Every row gives one point. Two turns around zero, p and q, are shown by what they do to some points. Write where each new point lands after one turn and then the other. Backwards means that the second turn is done in reverse. Each puzzle has new turns, and all numbers are rounded.
In the rows, zero is written as 128.

Turn p:
[95 85] -> [ 80 152]
[113 171] -> [167 151]
[184 134] -> [144  74]
[156 120] -> [125  99]
[ 92 129] -> [122 164]
Turn q:
[111  98] -> [ 94 125]
[ 74 110] -> [ 83 163]
[176 156] -> [178 104]
[151 148] -> [157 120]
Where do these land?
q, then p: [ 69 175] -> [203 136]
p, then q: [151  99] -> [ 91 133]
p, then q backwards: [148 135] -> [149 127]
q, then p: [144 102] -> [ 98 135]

Turn p:
[102 103 202 137] -> [181  72 142 155]
[114 165 117 142] -> [114 127 153  95]
[102 141  49  99] -> [ 51 167 148 136]
[159 114 146 178] -> [185 149 122 112]
[141 135 107  78] -> [ 83 126  96 136]
[151 109 147 133] -> [155 128 106 135]
Turn q:
[ 69 149 118 148] -> [155 108 122 185]
[ 79 109 106 142] -> [148  97 157 163]
[167 138 117  87] -> [ 79 155 127 112]
[100 127 143  89] -> [132 164 151 154]
[197 111 144 195] -> [144  90  90  46]
[157 134 141 107] -> [111 155 121 107]
Where do these land?
q, then p: [128 153 144  79] -> [113 116 159  84]
q, then p: [171  97 113 103] -> [105  77 137 151]
p, then q: [103 178 123 154] -> [140 185 149 130]
q, then p backwards: [ 76 164 132 128] -> [129  66 136 115]
q, then p: [163  97 170 132] -> [ 92 100  85 124]
q, then p backwards: [127  80  85 173] -> [ 87 166 183 123]

Turn p:
[ 96 107  88  99 127 134  95 147] -> [151 109 162  90 139 108  92 139]
[114 126 112 112 150 105 138 169] -> [144 138 133 103 162 157 105 126]
[152 122  96 117 104 127 128 156] -> [153 139 125  95  99 140 114 133]
[135 149 143 121 132 150 104 150] -> [145 150 151 153 120 124 112 121]
[108 164 191 191  86  88 147  67] -> [ 46 122  60 194 123 118 138 160]
[119 154 121 102 128 120 147  95] -> [117  93 109 135 127 132 116  95]
[169  91 114 101 170 128  98 126] -> [134 153 165  84 132 108 153  88]
[114  96 131  84 119 137 144 150] -> [129 105 169 106 123 164 121 133]
[145 145 156 225 135 163 152  92] -> [134 142  77 194 127 103 200 158]
Turn q:
[110 174 136  95 129 125 106 104] -> [108 144 131  73 110 121 108 143]
[ 86 153 157 140  90 130 139 133] -> [ 94 140 139 139 118  74 122 149]
[159  59 151 180 150 168 124  93] -> [179  86 180 162 141 157 177 154]
[ 90 118 102  95 125  95 138 168] -> [ 95 132 103 125 136 108 122  66]
[143 124 103 169 134 122 122 154] -> [127 146 129 172 132 159 125 119]
[129 116 104  86  94 141 109 167] -> [123 117  91 131  76 120 129  90]
[142 120 131 139  89 156 111  79] -> [165 142 148 122  92 116 159 159]
[150  91 135 133 161  64 150 118] -> [170 124 141 129 192 132 108  93]
[ 63 113  97 129 172  99 142 107] -> [ 90 147 154  99 179 131 161  86]
[174 165 171 135 139 128 118 152] -> [135 109 121 140 123 145  67 168]
[162 175 121 107 124 180 149 133] -> [121 121  71 117 108 145 130 182]
Where do these land?
p, then q: [139 121 128 155 148  92 105 125] -> [ 99 151 116  99 148 135 111 120]
p, then q: [ 96 163 113 150 138 117  84  98] -> [133 163 161 126 150 153 103  84]
q, then p: [128 120 167 119 143 146 182 165] -> [135 136 136  75 176 117 148 155]
q, then p backwards: [151 144 142  89 122 154 116 169] -> [121 152 106 118  75 116 147 106]
p, then q backwards: [139 108 162 120  71 114 179  95] -> [113 143 111 119 147 204 103 164]
p, then q: [ 96 115  95 174 121 104 106 137] -> [109 127 103 127 133 157  91  79]
p, then q backwards: [122 156  70 132 132  98 113  95] -> [133 132 140  65 113 101 160 146]
q, then p: [156 151 103 130 160 189  93 139] -> [180  98 161 142  92 140 129 169]
p, then q backwards: [124  73 172  82 117 138 173 130] -> [103 111 125 148 187 176  81 121]

Turn p:
[118 160 122  97 140 126 101 129 125  97 153] -> [158 141 116 101 140 164 129 143 104 116 112]
[168 146 163 148 134 113 125 146 151 120 113] -> [114 148 167 146 128 137 172 133 140 111 122]
[123 175 113 117 149 171 123 141 139 162 135] -> [146  93  95 124 167 151 159 140 152 132 133]
[105 132 134 157 110 133  96 151 120  99 120] -> [111 144 142 140 135 170 115 119 113 159 119]
[153 120 152 125 140 163 118  99 154 125 143] -> [148 115 151 122 152 125 138  89 136  96 127]
[161 132 120 138  87  93 128  84  98 120 176] -> [ 98 172 111 118 135 115  82 130 130  67 117]
[ 99 110 150 113 120 110 157 136  81  95  99] -> [103 132 131  97  61 136 118 124 107 151 137]
[145 108 130 132 137 109 130 111  89 156 144] -> [106 131  94 139 114  98 126 114 116 102 118]
[104 119 135 126 141 141 163 144 156 109 119] -> [142 109 157 119 119 130 135 135 120 148 168]
[168 112  95 144 137  95 152 102 125 137  99] -> [108 110 144 150 106  82 115 159 139 102 105]
[104  99 114  97 105 153 133 153 149 130 109] -> [169 123 130 131 111 128 111 119 151 172 146]
[108 147 124 121 136 112 100 104 132 163 102] -> [123 124 113 110 150 103 143 136 131 155  87]
[106 103 112 150 129 144 138 163 145 152 151] -> [137 121 114 167 146 122 121 124 122 153 171]
Turn q:
[131 105 110 132 141 136 141  89 133 134  82] -> [106 145 113 139 142 133 117 151 126 122  73]
[114 170 160 154 109 125 104 132 142  82 145] -> [155  85 158 126 131 144  96 127 156 155 159]
[104 140 124 103 140 123  91 140 112 143 113] -> [142 110 134 136 159 123 149 135  88 123 135]
[146 125 156 100 123  92  91 141 157 160 107] -> [156 130 117 163 125 126 158 183 120 115 155]
[146 110 140 122 135 164 137 114  96 136 126] -> [104 135 100  94 148 108 134 130 137 130 120]
[112  99 111 158 151 111 106 155 110 133 123] -> [116  98 111 126 115 157 132 118  92  98 127]
[144 107  85 151 105 167 147 141 129 125 158] -> [140 136 109  99  97 116 124  77 149 112 100]
[114  98 156 103 112 116 132 157 114  92 100] -> [126 130 154  99 148 173 159 150 142 108 137]
[124 147 110 130 144 121  93 108 105 108 141] -> [122  94 145 133 148 104 102 119 113 112 132]
[ 95 133 140 119 116 146 158 122 148 139 157] -> [139 152 147 106 105 123 129 121 120 171 126]
[161 133 133 111 160  91 166  98 153 158 157] -> [ 95 181 126 164  96  97 110 144 124 133 154]
[129 167 111 123 135 157 161 139 155 128 121] -> [151 165 123 144 144 133 113  94 136 155 122]
[124 146 103 153 115  91 162 145 133 155 152] -> [115 133 135 166  81 132 143  89 125 140 135]
[147 111 153 133 107 150 101 112 106  99 110] -> [126  97 120  97 153 125 126 154 164 116 119]
Where do these land?
p, then q: [135 126 159 147 104 120  74 107 114 124 121] -> [120 120 134 151 173 130 113 149 116 165 100]
p, then q: [138 136  53 146 152 118 145 110 117 115 112] -> [146  95 111 106 123 179 152 133 116  79 132]
q, then p backwards: [130 112 150 112 136 121 146 225 122 127 121] -> [128 162 184 108 135 159 139 176 123 113 179]
p, then q: [128 113 144 110 115 117 126 119 150 126 117] -> [127 135 134 151 130 118 134 148 142 139 146]
p, then q: [102 175 121 108 148 164 140 117 129 114 108] -> [140 178 111  89 134 123 150 139 116 105 123]
p, then q: [141 126 155 149 103 153 147 112 166 133 114] -> [131 146 138 123 106 130  99 170 120 155 150]
q, then p backwards: [121 128 130 119 115 113 145 159 116 135 166] -> [126 112 175 120 133 134 153 141 129 121 126]
q, then p: [142 113 110 110  84 144 143 108 131 110 110] -> [138 127 175 114 120 120 159 149 146 141 124]
p, then q backwards: [ 97 107 116 141 124 119 124 181 136 123 123] -> [108 164 154 133 142 110 141 130 159 155 127]
q, then p: [140 184 140 114 152 119  62 107 119 128 133] -> [120 149 118 185 124 109 139 119  63 104 121]
q, then p: [136 108 154 115 134 150 114 109 121 127 156] -> [160 160 107 125 112 126 134 146 119 132 124]
p, then q: [132 108 139 149 127 121 146 126 133 191 124] -> [106 129 153 161  80 141 115 126 105 132 123]
q, then p: [127 125  70 138 151 117 145 106 123 117 158] -> [ 98 148 143  92 133 135 108 115 112 144  84]
q, then p: [124 133 152 135 147 118 135 106 115 122 130] -> [134 134 107 131 140 129 135 118 109 154 134]

Turn p:
[ 88 133 194 141 121 145  71 121 124 113 109 121 114 170] -> [108 151 187 165 148 174 138  89 119 108 112 149 155 154]
[118 147 139 151 123  90 149  88 158 137 179 111 129 166] -> [136 111 133 178 107 111 113 120 117 131  93 124  70 164]
[133  92  90 155 138 117 139 125 128 111 110 148 140 107] -> [134 145  96 121 141  81 121 125 130 152 127 117 155 114]
[150 112 113 127 162 152 180 139 121 139 110  99 149  91] -> [158 144  88 102 107 119 163 169 106 142 133 137 132  96]
[111 149 168 130 128 146  99  90  84 137 105 176  98 151] -> [104 147 159 157 136 140 164  98 162 103 172 128 147 173]
[164 112 102 111 174 115 116 136 137 129 109 120 150 100] -> [118 120 126  89 151 100 149 163 103 159 130 119 135 107]
[127 174 125 145 112 155 116 104 161 113 198 140 137 177] -> [149 111 191 160 101 112  92 111 162 136 118 155  77 140]
[114 102 167 102  92 143  76 122 102 173 117 134 120 163] -> [ 95 152 160 124 140 178 144  66 121 102 150 102 115 128]
[120 113 122 137 132 131 149 145 145 135 129 144 155  67] -> [134 153  98 117 138  98 107 162 114 105 139 137 131  96]
[139 162 174 135 102 113  90 141 107 143 105 143 116 135] -> [109 111 147 120 145 154 126 101 111  94 160 145 142 171]
[139 126  82  96 119 123 168 119 153 106  92 111 144  84] -> [115 110  67  97 133 107 141 155 149 137 100 150 128  89]
[123 114  99  99 162 119 152 146 145 122 137 128 103  81] -> [120 113 102 131 128 119 123 190 134 133 128 100 141  91]
[130 120  86 122 144 123 166 176 147 143  96 128 130 130] -> [107 133  89  97  90 130 108 154 115 164 129 127 147 112]
[114 130  73 128 138 119 137 147 101 131 125  93 140  92] -> [154 133  81 107 157 146 117 160 134 165 132 123 123 116]
[156 140 134 166  91 135 131 108 156 108 195 105  87 167] -> [174  68 157 181  96 121 104  86 130 129 112 130 103 126]
[121 121 181 104 110 120 109 141  80 107 131 148 136 166] -> [131 144 166 104 129 157 136  99 142  86 113 102 148 171]
Turn q:
[ 81 152 160 163 135 137 152  99 121 138 150 125  98 130] -> [116 161 113 164 121 112 118  99 130 109 122 140 108 184]
[133 145 180 163 110 114 142 112 116 133 126  79 112 158] -> [122 183 120 153 103 144 135 156 155 139 143 156 110 163]
[148 164 143 150 117 149 130 115 121 169 111 128 113 177] -> [137 136 109 151  99 141 153 148 162 131  90 145 154 163]
[171  96 110 135 135 104 122 128 190 136 103 155 148 170] -> [183  81 138 117 147 128 156 196 118 126 119 126 123 130]
[158 165 143 126 126 108 139  84 143 145 129 115 125 129] -> [119 130 147 182 122 127 130 161 141 123 140 137 152 144]
[164  89 124  93 132 105 101 109 134 119  93 173 136 163] -> [155  74 146 123 132 126 141 163 100 163 105 167 127 100]
[100 116  74 113 132 107  75 151 133 101 119 131 150  96] -> [133 124 126  77 172 100  85 124 111 130 132 117 148  82]
[101 112 109  95 132 133 115 145 131 109 136 135 195 113] -> [105  88 128  79 157 107 116 115 128 152 156 107 130 118]
[144 161 143 169 139 121 174 114  99 125 110 121 118 138] -> [ 88 159 133 146  94 127 150 154 130 100 108 137 118 151]
[111 130 127 147 139 128 161 109  89 164 153  80 108 122] -> [ 98 190 118 160 141 133 163 103 127 129 133 121 132 147]
[ 87 134 130 117 145 183 143 136 121 105 135  87 101  88] -> [106 154 128 134 139 122 116  61 170 104 134 115  96 108]
[ 96 137 107  92 117 156 142 182 121  91 180 136  90 120] -> [123 119 122  96 136 181 101  52 123  87 141 131 125 120]
[139  95 103 127 133 144  81 140 128  99 157 145 162  88] -> [144 115 171  84 140 115  99 106 110 155 131  85 134 105]
[112  98 105  97  77 146 133 160 130 116 123 159 122  83] -> [152 102 114  96 101 116 126  78 106 112 161 122 136  82]
[175 125 164 133 154  85 112 135 145 170  93 151 142 146] -> [141 103 106 160 116 139 132 205 110 161 104 114 122 124]
Where do these land?
p, then q: [137 144 107 126 137 140 141 145 128 141 116 132 106 165] -> [155 124 108 127 119 125 146 108 135 144 151 127 149 148]
p, then q: [ 95 109 140  81 193 151 105 153 130  92 120 174 124 152] -> [ 99 111  68 123 115 127  93 149 183 140 175 105  99 150]
p, then q: [142 120 138 153  99 156 113 117 130 149 114 155 117  64] -> [105 129 183 123 147 125  96 114  81 114 138 103 130 143]
q, then p backwards: [126  87  90 173 156 101 134  90 113 148 178 168 160 121] -> [164  96 169 157 186  71  90 125 117 132 124 121 153 145]
p, then q backwards: [123 144 115 117  71 128 155 133 148 119 141  71 142 102] -> [110 121 139 103 142 130 114 174 144 114  89 153  81 157]
q, then p backwards: [135 124 109 172 157 164 135 152 109 122 107  79 132 139] -> [ 99 102 124  69 135 136 137 103 105 119 126 137 172 138]
q, then p: [169 132 131 114 125  68 141 114 110 129 113 125 174  98] -> [163 166 115 118 139 167  80 151 106  98 136 107 123 136]
q, then p backwards: [109 168 123 112 133 124 168 142 104 106 102 159 125 163] -> [132 164 154  97  96 108 149 131 164 124  85 126 129 124]
p, then q: [100 144  95 103 102  93 108 115 118 148 101 123 142 169] -> [149 117  99 153 172 108 140 100 159 120  99 158 135 142]
p, then q: [136 115 148 160 127 108 122 168 125 127 169 168 100 128] -> [132 164 156 100 130 144 103 150 137 183 145 134 131 139]
p, then q backwards: [122 143 127 134 161 120  61  85 119 117  98 118  93 114] -> [132 120 107  80 163 115 142  78 133 156 155  99 152 150]
q, then p: [114 127 134 105 138 113 139 128 160 148 124  66 136 132] -> [143 122 143 157 108 110  99 176 115 159 134 128 119 113]
q, then p: [143 157 126 133 113 151 126 134  79 122 131  84 142 134] -> [ 98 147 129 136 118 143 110 142 143 106 118 174  90 121]
q, then p: [146  93 125  97 120 136 154 124 115 118 107 179 100 122] -> [149 137  85 130 133 106 153 102 145  89 143 105 154 118]
p, then q backwards: [148  93 118 163 112 155  81 119 191  93 131 124 163 163] -> [116 100 106 107 142 155  77  75  81  91 121 151 104  98]
q, then p: [120 156 124 103 117 135 142 114 155 150 155 119 138 118] -> [153 146 149 144 127 103 118 122 115 147  98 127 108 123]
q, then p: [111 120 225 130 116 134 150 142 143 148 169 131  80  94] -> [174  87 138 189 129 135 117  56 147 160 166 139 111 123]
